Each point is reached from the start by the listed moves, each made 0, 1 or 2 times, or once backwards (-1), plus a little noise. Is the number of moves made odd or even? Then give how often each move was made.
In the rows, zero is written as 128.

Moves:
(1): [171  88 145]
(2): [132 146 158]
Start: [134 126 133]
Points:
[139 143 163] -> odd (0, 1)
[ 87 148  85] -> even (-1, -1)
[134 124 133] -> even (0, 0)
[ 99 201 176] -> odd (-1, 2)

Moves:
(1): [117 115 130 117 148 123 113 128 106]
(2): [136 127 120 142 140 125 128 105 140]
(3): [139 136 138  89 114 111 135 106 118]
(4): [133 132 141 137 138 115 141 122 132]
(5): [147 139 118 145 107 118 141 128 113]
(6): [112 101 126 132 108 137 116 137 131]
(7): [144 124 132 134 125 108 112 137 141]
(8): [100 145 108  99 134 117 121 140 123]
Start: [129 120 136 132 122 132 130 129 131]
Points:
[157 159 132 203 156 110 187 122  81] -> even (1, 0, -1, 2, 2, -1, -1, 0)
[138 172 135  67  99  21 131 161 120] -> odd (0, -1, 1, 2, 1, 0, 2, 2)
[199 162 134 134 130  85 147  61 177] -> even (-1, 2, 1, 0, 0, -1, 1, 0)
[211 108 175 139  82  63 175  46  86] -> even (1, 1, 2, 2, 2, 1, 0, -1)
[128  96 105 211  23 157 140 194 125] -> odd (-1, -1, -1, 0, 2, 2, 0, 0)

Moves:
(1): [137 127 121 133 125 122 131 131 136 121 147 126 132 128 134]
(2): [128 127 121 141 118 106 134 127 112 126 131 127 133 134 131]
(3): [125 140 131 128 132 119 121 123 131 125 131 131 131 114 130]
(4): [134 129 131 144 112 108 120 132 147 150 138 137 145 155 154]
(5): [118 138 124 130 120 112 128 123 127 117 124 119 115 119 139]
(6): [128 127 125 124 124 139 144 129 125 136 133 136 137 129 140]
(7): [119 132 119 122 121 153 136 136 103 106 107 129 128 131 115]
(8): [126 126 150 122 117 144 103 131 113 127 141 144 137 119 147]
(9): [135 127 149 128 150 152 121 120 122  94 105 128 125 104 119]
(10): [131 138 117 111 104 135 142 113 137 132 144 121 142 142 142]
(11): [129 141 106 119 149 144 132 119 109 109 124 130 121 130 136]
(12): [149 132 124 133 117 149 123 136 128 143 129 124 120 134 111]
Start: [133 110 140  98 114 148 105 128 125 103 120 135 128 132 141]
Points:
[150  80 204  78  76 181  88  98  84  11 163 138 187  92 164] -> even (2, 2, -1, -1, -1, -1, 0, 2, 2, 2, -1, -1)
[150  93 189 157 142  60 107 134 216 152 149 175 190 130 197] -> even (1, 0, 2, 2, -1, 2, -1, -1, 1, -1, -1, -1)
[113 116 144  66   7 125  99 113 145 152 160 116 147 178 181] -> odd (-1, 0, -1, 0, 1, -1, 0, 1, -1, 2, -1, 0)
[104 138 132  51  94 204 180  77 139  33  57 117 147 137 197] -> odd (-1, -1, -1, 1, 2, 2, 1, -1, 2, 2, 0, -1)

Moves:
(1): [137 129 132 136 131 123 121 129 123 152 133 124 140 122 135 127 131 131
 115 132]
(2): [129 117 131 126 128 131 146 134 129 128 131 112 133 131 138 137 126 139
 131 128]
(3): [127 127 120 122 128 104 118 142 133 141 122 139 117 157 127 129 130 142
 126 147]
(4): [135 123 111 137 110 146 129 135 135 125 130 134 130 131 129 133 119 131
 143 107]
(5): [121 113 135 131 129 141 114 127 124 126 130 125 122 136 124 135 130 120
 128 126]
(6): [133 148 128 129  98 116 130 128 133 138 125 122 133 138 124 116 118 160
 131 139]
(7): [143 140 137 131 124 137 138 127 128 131 136 147 128 136 131 132 121 122
 133 134]
(8): [120 140 137 111 131 130 135 128 125 134 128 144 147 138 127 125 119 122
 149 130]
(9): [110 129 129 134 118 119 139 136 117 128 115 135 135 127 134 137 125 124
 137 122]
(10): [127 141 134 117 116 128 123 136 114 119 128 131 118 133 134 131 121 135
 144 131]
(11): [138 112 135 116 122 124 131 134 122 132 133 124 132 122 119 123 136 137
 127 111]
(12): [125 128 130 121 124 131 113 119 135 121 127 137 133 132 132 135 132 128
 121 128]
(13): [137 127 126 132 125 125 116 126 109 120 121 129 126 131 136 123 134 134
 122 141]
(14): [119 136 125 115 114 117 120 111 121 146 131 123 122 141 125 148 129 135
 143 128]
(15): [122 139 150 136 138 129 133 118 139 116 130 134 128 134 117 130 133 145
 128 122]
(16): [127 120 120 129 128 132 127 140 123 125 123 128 111 128 129 123 139 129
 130 132]
(17): [136 142 140 142 133 125 129 137 127 127 116 118 139 128 131 142 139 128
 140 124]
(18): [128 133 129 131 128 123 124 138 129 124 136 137 152 127 127 135 126 126
 120 136]
(19): [125 127 126 139 127 126 138 129 119 133 130 124 130 131 117 121 134 126
 109 118]
(20): [126 122 121 122 129 130 136 126 120 127 112 122 119 122 125 137 120 136
 118 135]
Start: [130 144 123 131 127 124 131 131 116 132 133 124 138 121 145 127 134 138
 137 134]
Points:
[162 196 122 125 100 113  91 204  85 191 128 161 178 169 136 125 121 179
 169 191] -> even (2, -1, 1, 1, 1, 1, 0, 2, -1, 1, 0, -1, 0, 0, 0, 2, 1, 2, 0, 1)
[107 174 139 127 127 105 160 112 108  67  70  61  95 130 166 204 133 239
 167 162] -> even (-1, 2, 0, 0, -1, 0, -1, -1, 0, 1, -1, 0, 1, 1, 2, 0, 1, 0, -1, 2)
[204 120 109 186 144 113 103 242  85 113 137 122 168 115 231 146 182 172
 122 179] -> even (2, 2, 1, 1, -1, -1, 0, -1, 0, 1, 0, 0, 2, -1, 0, 2, 1, 2, -1, -1)
[155 249 204 100  66  80 177 141  76 181 206 199 242 234 144 183 113 224
 202 128] -> even (1, 2, 1, 1, -1, 0, 2, 2, 0, 2, 1, 0, 1, 2, 2, -1, 0, 2, 2, -1)
[193 156 111 113  80 115 160 134 102 219 143 133  96 137 100 133 114 216
 143  80] -> even (2, -1, 1, 2, -1, 0, 1, 0, -1, 1, 2, -1, -1, 1, 1, 0, 0, -1, 1, 2)
[168 129 189 151 161 105 107 171 108 173 129 145 104 130 149 163 199  98
 163 114] -> odd (1, -1, 1, -1, 1, -1, 2, -1, 1, 0, 2, 0, -1, 0, 0, 1, 2, -1, -1, -1)
[ 86 137 185 144  93 123 247 196 120 130 139 148 238 192  92 182 116 184
 217  19] -> even (-1, 2, 1, 2, 1, 0, 0, 2, 2, 0, 2, -1, -1, 0, 2, -1, 1, 1, 2, 0)
[118 130 134 224  63 189 184 165  60  70  90  35 120 119 155 152 106 199
 149  65] -> even (0, 2, -1, 2, 2, 1, -1, -1, 1, 2, -1, -1, 1, -1, 1, -1, 1, -1, 2, 1)
[133 164  52 148  17 179  70  75 170 147 124  90  90 150 128 163 124 159
 183  94] -> odd (-1, -1, -1, 2, 1, 2, 0, -1, -1, -1, -1, 2, -1, 2, -1, 1, 1, -1, 0, 0)
[196 114 190 155  95 199 195 108  52 199 154 105 211 147 143 174 124 168
 183  56] -> even (2, 2, -1, 2, 2, 0, 2, 2, 0, -1, 2, -1, 2, 1, 1, -1, 1, -1, 1, 1)

Moves:
(1): [127 128 118 125 128 122 129 130 128 129 117 128 139 123 127 130 130 124
 123 116 122 136 135 138]
(2): [128 126 122 125 143 129 127 137 134 146 126 127 142 128 131 128 128 118
 135 128 122 138 138 104]
(3): [128 127 122 126 117 131 128 120 117 124 130 123 133 128 124 123 126 123
 124 141 131 133 144 130]
(4): [130 119 121 139 123 132 128 120 133 130 130 145 135 124 121 125 126 137
 132 130 122 116 114 129]
(5): [137 128 136 138 116 139 138 122 140 131 135 129 126 122 120 118 123 130
 135 127 128 135 124 121]
(6): [123 120 132 133 125 138 126 121 124 123 123 115 139 123 127 129 124 146
 128 122 138 126 132 139]
(7): [130 129 126 130 133 127 126 129 133 134 128 131 133 125 116 113 137 127
 135 130 136 143 112 123]
(8): [129 127 128 123 128 126 125 131 133 123 130 133 132 125 121 116 132 122
 129 132 125 118 129 124]
(9): [118 122 126 126 129 139 124 120 131 140 128 123 126 122 119 118 121 132
 113 126 139 145 130 145]
(10): [135 122 126 131 132 130 132 125 124 129 128 124 128 129 125 131 134 125
 127 123 123 117 121 131]
(11): [129 134 131 129 116 123 131 132 125 125 132 128 131 123 127 145 139 124
 123 129 127 102 122 121]
(12): [140 116 119 138 128 122 131 128 122 137 150 128 139 126 122 138 120 135
 125 113 137 112 115 161]
(13): [132 120 131 118 117 123 139 136 125 122 125 137 140 136 134 132 144 130
 128 128 126 112 112 138]
(14): [141 120 112 119 136 116 117 137 130 138 134 138 137 128 121 111 144 135
 135 115 115 127 116 121]
(15): [136 118 121 131 126 128 119 142 129 124 131 130 127 129 123 114 118 128
 128 133 117 128 113 114]
(16): [124 123 127 124 125 123 132 123 124 129 128 127 129 123 128 126 124 127
 135 123 130 122 121 134]
(17): [136 130 129 123 119 131 121 136 114 125 114 139 128 130 140 139 133 116
 129 124 122 100 138 135]
(18): [144 128 118 124 128 129 129 125 134 127 133 130 126 122 143 136 125 135
 125 134 130 118 117 130]
(19): [127 131 140 134 128 114 135 132 124 132 123 122 122 129 134 125 131 124
 129 132 131 129 137 120]
(20): [122 129 133 124 144 122 129 129 111 128 123 130 129 133 119 110 129 122
 123 119 131 140 140 109]
(21): [123 137 158 130 128 128 134 126 115 129 121 112 126 124 133 130 116 128
 132 143 121 137 137 126]
(22): [139 137 132 123 127 120 128 129 129 132 117 128 129 138 127 134 122 126
 128 125 125 123 128 121]
(23): [142 112 139 117 133 135 126 132 121 121 127 131 127 118 110 141 119 140
 130 134 129 127 133 120]
(24): [127 144 119 127 118 124 143 144 121 132 126 130 121 132 125 127 128 129
 140 128 123 113 131 116]
Start: [136 147 124 138 132 143 135 127 108 117 123 138 118 130 137 127 134 144
 127 121 147 120 106 122]
Points:
[168  72 151  98 140  81 138 190  16 139  98 135 217  92  92  89 181  58
 101 161 110  80  92  93] -> even (2, 2, 2, 0, -1, -1, 2, 2, 1, 2, 2, 1, 2, 0, 2, 1, 1, 0, 2, 1, 2, -1, 1, -1)
[193 104 123  85 134 169  85  83  65  91 107 102 125  97 112 175 133 166
  86 134 167  84 149 199] -> even (0, -1, 2, -1, -1, 1, 0, 1, 1, 2, 0, 0, -1, 1, -1, 0, 1, 1, 0, -1, 0, 1, 2, -1)
[154 171 157 144 130  99 200 175  91 132  91 188 111 116 111 105 140 138
 168 155 134  86  68  58] -> even (1, 0, -1, 2, 0, -1, 2, 1, 0, 0, 0, 0, 1, -1, 0, 0, 0, 1, 2, 1, 1, 0, 1, 2)
[139 143  87 133 104 143 196 152  69 206 137 128 193 124 128  97 169  91
 148 133 144 104 101 218] -> odd (1, 2, 2, 0, 0, -1, 2, 1, 2, 2, -1, 2, 2, 0, -1, 0, 1, 0, 0, -1, 2, -1, -1, 2)
[126 152 114 144 115 150 174 131  92 129 162 107 140 124 106   7 105 138
 107 137 162 219 137 116] -> even (1, 0, 2, -1, 2, 0, 0, 1, 1, -1, -1, 1, 1, 0, 1, -1, -1, 1, 0, 2, 1, -1, -1, 1)

Moves:
(1): [124 132 118 134 118 128 126 131 135 133 123 135 120 125 122 123 121 138
 126 137 128 124 128 122 129 142 137]
(2): [132 129 130 136 128 130 119 137 121 121 137 125 129 134 128 126 130 133
 125 136 129 127 123 126 119 129 125]
(3): [129 128 133 125 121 132 135 114 126 127 132 145 133 126 135 132 128 131
 130 127 114 120 121 120 130 131 123]
(4): [127 131 117 125 123 124 120 133 123 132 119 127 129 128 138 116 122 126
 136 132 120 125 124 122 126 131 145]
(5): [125 132 126 134 129 124 125 128 127 121 139 128 132 129 124 133 126 127
 131 128 131 126 135 130 127 125 127]
(6): [121 128 122 120 131 129 126 128 134 141 129 126 127 133 127 129 120 123
 129 136 127 139 134 113 130 127 127]
(7): [129 137 129 131 119 134 131 126 131 123 123 133 122 132 124 129 131 132
 145 126 125 131 133 126 133 122 128]
(8): [131 129 128 129 124 131 129 134 129 129 125 124 134 124 125 122 129 123
 118 139 128 123 124 130 118 122 130]
(9): [129 121 134 135 137 129 130 120 123 129 130 122 119 123 120 122 123 126
 128 120 143 120 134 131 127 116 134]
(10): [127 129 140 133 118 119 115 131 135 132 130 134 118 128 109 130 130 124
 137 132 127 129 134 120 123 124 139]
(11): [132 126 123 130 118 128 130 131 132 125 142 117 109 136 139 129 133 125
 131 122 118 121 122 122 124 130 130]
(12): [126 124 131 132 124 128 125 126 125 124 111 133 138 132 123 125 116 120
 132 126 131 125 124 128 130 133 124]
(13): [131 122 123 123 125 133 131 132 122 122 130 121 129 122 123 125 136 125
 131 125 130 130 127 127 124 130 137]
(14): [123 137 123 127 124 131 130 126 122 138 127 130 128 130 133 127 131 126
 123 130 129 133 125 131 123 143 124]
(15): [129 127 112 130 133 117 130 129 121 126 127 125 128 127 133 131 123 124
 121 133 130 137 123 128 123 128 128]
(16): [135 132 140 135 121 135 120 120 140 121 141 135 117 127 133 133 117 127
 131 132 117 129 135 126 120 134 128]
(17): [128 129 126 115 118 127 128 127 125 130 125 125 132 133 126 133 121 139
 129 132 124 129 124 139 128 129 123]
(18): [130 133 125 128 131 134 115 134 132 135 131 132 127 118 123 132 120 120
 127 128 127 128 126 124 125 123 124]
(19): [136 125 116 127 130 123 118 125 128 132 121 125 136 133 132 121 126 127
 114 130 134 134 134 129 127 126 124]
(20): [129 129 131 124 125 118 128 126 130 117 131 129 128 129 136 120 126 130
 136 130 134 131 132 126 134 129 123]
(21): [126 129 127 124 120 129 130 133 132 131 121 116 136 114 134 127 126 134
 120 129 129 138 134 125 127 121 122]
(22): [121 129 122 127 130 132 122 113 139 128 133 128 126 134 132 126 139 132
 139 128 133 129 119 135 120 125 122]
(23): [123 125 132 127 130 126 126 130 132 123 135 133 123 129 127 128 122 123
 121 118 119 133 126 126 133 121 130]
(24): [110 123 128 122 122 131 125 134 119 132 116 133 128 133 125 131 127 129
 124 132 142 127 143 128 134 123 128]
Start: [115 127 119 121 141 129 113 118 130 128 108 121 126 116 125 130 134 151
 112 117 113 116 137 135 128 122 110]
Points:
[111 176  69 126 106 142 128  96 149  74 188 135 117 106 192 127 193 190
 129  95  78 157  83 115 117 137  44] -> odd (1, 2, 2, -1, 1, -1, 2, -1, -1, -1, 1, -1, 1, 2, 1, -1, -1, 1, 0, 2, 2, 2, 2, -1)
[136 161  85 131  86 157  71  89 190 160  94 105 124 123 101  95 139 191
  97 202 134 167 144 150  49 166 100] -> even (2, 1, -1, -1, -1, 1, 1, 2, 0, 1, -1, 0, 1, 2, 0, 2, 1, -1, 2, 0, 1, 2, -1, -1)
[100 177  71 127  97  85   7 126 153 153  75 115 152 105  84  80  88 164
 124 133 144 156 130 159  94  92 108] -> even (1, 1, -1, 2, 2, -1, 1, 0, 1, 2, -1, 1, -1, 2, 0, -1, 2, 2, 2, 1, 2, 2, 2, -1)
[141 111 169 122 101  98 103  76 133  91 120 183 152 105  50 166  81 151
 162 125  95  89 147 122 138 162 117] -> odd (1, -1, 2, -1, 2, 0, -1, -1, 0, 2, -1, 2, 2, -1, 0, 1, 2, 0, 0, 1, -1, -1, -1, -1)
[ 84 128 141 117  76  89 131 132 134 132  48 178 126  56 116  88 115 167
 120 111  70 109 135  74 164 130 184] -> even (2, -1, 2, 2, -1, -1, 0, 0, 0, 2, -1, 0, 0, 0, 0, -1, -1, -1, -1, 1, 2, -1, 2, 0)
